Each row is a point. To make a cloud, some directions were put in groups of two or more. Within a group, all points are equally far from the middle, so they leave a hole (a ring in 2 directions, a hollow ball in 3). The other directions are filled evenly. Then the cloud was stretched, turned, moved and blurred a little. Count the holes, and give their numbers of directions, smallest first.

Cloud (22 x 3)
[[ 35   8  29]
 [ 11 -11  52]
 [ -2 -22 -64]
 [-32  25  10]
 [-21  32   8]
 [-38 -18  41]
 [-40 -43  -3]
 [-21 -23 -56]
 [ 18 -16  47]
 [  5   8  54]
 [ 28 -41 -43]
 [  8  21 -42]
 [ 21  25  32]
 [ 12 -29  44]
 [ 40  -7  21]
 [-14  24  43]
 [ 35  22 -12]
 [ 37 -36  -2]
 [ 20 -22  42]
 [-14  34  23]
 [ 31  16 -36]
 [ 32 -20 -53]]
Holes: 1 (3)

Cloud (27 x 4)
[[ -2  -6   8  -7]
 [-28   3 -44  31]
 [ 24  -8 -21 -38]
 [-37  36  15  27]
 [ 17  30  31 -33]
 [  0 -22  52  52]
 [-57  19 -21  25]
 [ 42  47  14 -56]
 [  5  35 -31  -7]
 [  0 -29  36  58]
 [ -7  32 -13  15]
 [  6  16  33  39]
 [-40   9   3  32]
 [-26  47 -38 -24]
 [-37  28 -47   3]
 [ 32  27   6 -58]
 [-11 -12 -32  77]
 [ 12 -30  16  47]
 [-16  37   1 -39]
 [ 29  36  13  27]
 [-54 -52   6  62]
 [ 47  -5   8  -1]
 [ 18  23 -16  17]
 [ 59 -27   2 -23]
 [ -6  26  34   3]
 [  2  25   7 -23]
 [ 18  41   3 -32]]
Holes: 0

Cloud (29 x 4)
[[ 19  50  -7 -21]
 [ -3  13  17 -52]
 [ 18  28 -28  34]
 [ 19  23  50  37]
 [ 11  64   1   2]
 [  5 -38  43 -32]
 [ 15  -5  29  56]
 [ -9  37  47  40]
 [ 10  60  34  11]
 [-11 -58  25  11]
 [  0 -23  15  56]
 [-10 -40  17  43]
 [ -9 -15  39  49]
 [  2  41 -26  36]
 [  8  35 -28  36]
 [ 43 -20  35 -15]
 [-16  10  48  44]
 [  4   5 -23  51]
 [ 47 -15  -6   1]
 [ 27 -40  36 -30]
 [ 12 -10  -2  57]
 [ 17  58  -5 -11]
 [ 37 -38 -15 -26]
 [-38   5 -24   5]
 [  9  66   7   6]
 [ 31  26 -29   2]
 [ 36  -8 -29 -22]
 [ 12  34  12 -45]
 [-16 -22  41 -30]]
Holes: 2 (2, 2)

Cloud (56 x 6)
[[ 15 -28  -3 -21 -33  36]
 [ 21 -25 -14  60   5  18]
 [ 10 -10 -28 -32  24  20]
 [ 49  10  -8  36  -7 -24]
 [ 17   9   6  25  -2 -45]
 [ -4   3 -20 -50  51 -48]
 [-12  25 -24   8  14 -48]
 [ 29 -49 -22 -43  42 -53]
 [ -7 -32 -38  14 -52  43]
 [-15 -27 -16  -7  34 -29]
 [-16   3  20  17 -83  29]
 [ 12 -43  48 -41   6   6]
 [ -6   6 -17  42  12 -15]
 [ 46 -56  18  34  -8  13]
 [-10 -37 -41  41 -38  28]
 [-31 -21  29 -19 -48  45]
 [ -9  21 -47  49 -22  40]
 [-55  12 -11  16 -30 -21]
 [ 52 -18 -33 -10 -10  18]
 [ 19 -16  -1 -72  52 -27]
 [ 22  41  29   4   3   1]
 [-21 -65  32 -10  13  22]
 [ 39  35 -43 -26 -43   8]
 [  4 -31  22  -8 -35  -2]
 [ 35  37  23  10 -15 -21]
 [ 16  10 -47  52 -53  31]
 [-30 -59 -11  15 -12  46]
 [ 35  35 -64  -4 -36  12]
 [-52  34  -2  49 -25  54]
 [-45 -13  21  20  21  28]
 [  4  30  -4 -44  43 -31]
 [ -2  44   6  12 -30 -35]
 [ 13  15  50 -28 -13 -12]
 [-10 -14   0  22 -85  50]
 [ 43 -20  18 -41   9  30]
 [  9 -10   3 -13  50 -62]
 [ 20 -14 -30  21  13  40]
 [ -2  -5  11 -53  33   4]
 [ 57  26   0 -10 -23   9]
 [-25  34  -6  -6 -16 -49]
 [ 39 -21  -5 -27 -30  -9]
 [ 39 -32  -2  -4 -31  14]
 [ 27  -3  19  54  27  18]
 [-11  33   6  13  13 -23]
 [ -3 -50 -23  20 -32  49]
 [ 66   4  16 -50  -3  -7]
 [ 13 -42 -34  15   0  36]
 [-39 -24 -25 -18 -23  45]
 [ 46  39   2   8  12 -51]
 [  5  15  15 -41 -14  29]
 [  6 -36   7 -16  36  46]
 [-21  16 -28  47 -39 -21]
 [  9  32 -59  17   1   5]
 [ 77  -7 -10  12   7 -46]
 [ 13 -20 -49 -19  41 -12]
 [ 37  -2  21 -51 -15 -38]]
Holes: 1 (4)

Cloud (75 x 8)
[[ 21  42   1   4  36  13  10  20]
 [ 10   3  17 -34  15 -45  28  -8]
 [-27 -23 -18 -26  15  27  43  -3]
 [ 44   7  -6 -45 -57   1  21  44]
 [ 41  -9  28  42 -27  -1  38  72]
 [ 11  33 -25 -10   3  47  14  39]
 [ 18  -1 -20  32 -32  33  31 -13]
 [  1  -3   6  46  33   2  17  39]
 [ 91 -26   8  -3 -79 -37   2  36]
 [-47  36 -13  30  30  22  42 -23]
 [ 86  -3 -26  -9 -13 -16  56  -2]
 [-27 -26  15  49 -15 -14   2  28]
 [ 17  23 -18  15 -30  40   6  47]
 [ 23 -23 -33  32 -47 -14   7   8]
 [-33  -1 -31  18 -50 -41 -54 -10]
 [ 43 -27 -15  25 -17  -5  65 -28]
 [  6  13 -13  44 -27  -8 -15 -26]
 [ 34  10 -14  23 -74 -36  26   0]
 [-48  14   9  18  -6   5 -32  38]
 [ 51   0  -3 -29 -44 -26  -4  55]
 [ 47 -22 -24 -46 -63 -69  -7  -5]
 [ 11  -2  -7 -11 -25  19 -33 -46]
 [-18  18  -7  38  62  20  45  18]
 [ 41  14  -1 -20 -31  -5 -20  36]
 [ 12 -29 -17  10 -52  -7   9 -27]
 [ -4   2   1  35  -1 -46  35 -12]
 [ 49  29  -4 -29 -17  27  34  -1]
 [ 93 -18  34   5  23  18  45  -1]
 [  8  14 -14  24  12  34  79   5]
 [-49 -17 -26 -12   9  34   8 -32]
 [-21  10 -27  34 -49 -13   4 -22]
 [-13   4  -1  58 -10 -21   4 -26]
 [-40  43 -31  35  36  49  16  50]
 [ 10   5  -8 -21 -55 -36   6 -28]
 [ 14   6  26  54  21   1  68  40]
 [ 11  30 -54  -9 -10 -15 -24   4]
 [-11 -28  12  41 -19 -37   1  25]
 [-17 -12   7  40 -61 -57 -53   4]
 [ -8  22  10  68  10   1  46  11]
 [-24 -10 -62 -12  17  16 -32 -50]
 [ 15  43  22  16 -28  -2  28  29]
 [-12 -43 -23 -39 -39 -35  20  -7]
 [ 20 -19 -55   1 -53  -6  35  10]
 [-23  33  11   4  -9   2 -38   4]
 [ 36   6   2  11  38   2  -2  20]
 [  8  -3  10  39   3  33  -3 -29]
 [-47  25 -22  16  -2  -4 -37  13]
 [-28  10 -28  60 -46 -14 -51   0]
 [-20 -12 -24  71 -43  15 -30  14]
 [-48 -21 -14  45 -37 -17 -30  15]
 [ 50  12 -21  -2  16  17  65 -20]
 [ 28 -16 -51  14 -55  -3 -40  -9]
 [ -5   5 -10  30  63  11  62  19]
 [ 12  10 -22  18  15   7  11   9]
 [ 79  -7   5  28  24  22  53   4]
 [-33  24  20  61   7  52  42  25]
 [ 26  14  16 -19 -13 -34  28  55]
 [ -9 -28 -15  -1 -42 -31  12 -11]
 [ 14   9 -35 -19   4  45 -11  14]
 [ -3  -9   4   7 -19   6  17   9]
 [ 14  -4 -13   4  64  22  30 -15]
 [-26  26 -22  15  30  57  63  45]
 [ 81   5  18  -7  40  13  60  28]
 [ -3  26 -37  25  58 -11  67 -11]
 [ 19 -19  -5 -50  25 -31 -33 -38]
 [ 12  36 -14 -11 -17 -40 -12 -51]
 [ 12  -4  -5  20 -54 -28   6  -5]
 [ 33  17  -5  22  10 -17  55  20]
 [ -8  31 -51  18  18  47  52 -22]
 [ 41  12 -11  -3  18 -47  57  -7]
 [ 53  -2  -1  23  -2  22  81 -10]
 [ 63   8  29  12 -23  -1  60  44]
 [ 36 -11 -21 -46 -35  18   2  52]
 [-50  20 -15 -14 -50 -21 -18   0]
 [ 37  29 -44 -10  40 -14 -11 -45]]
Holes: 0
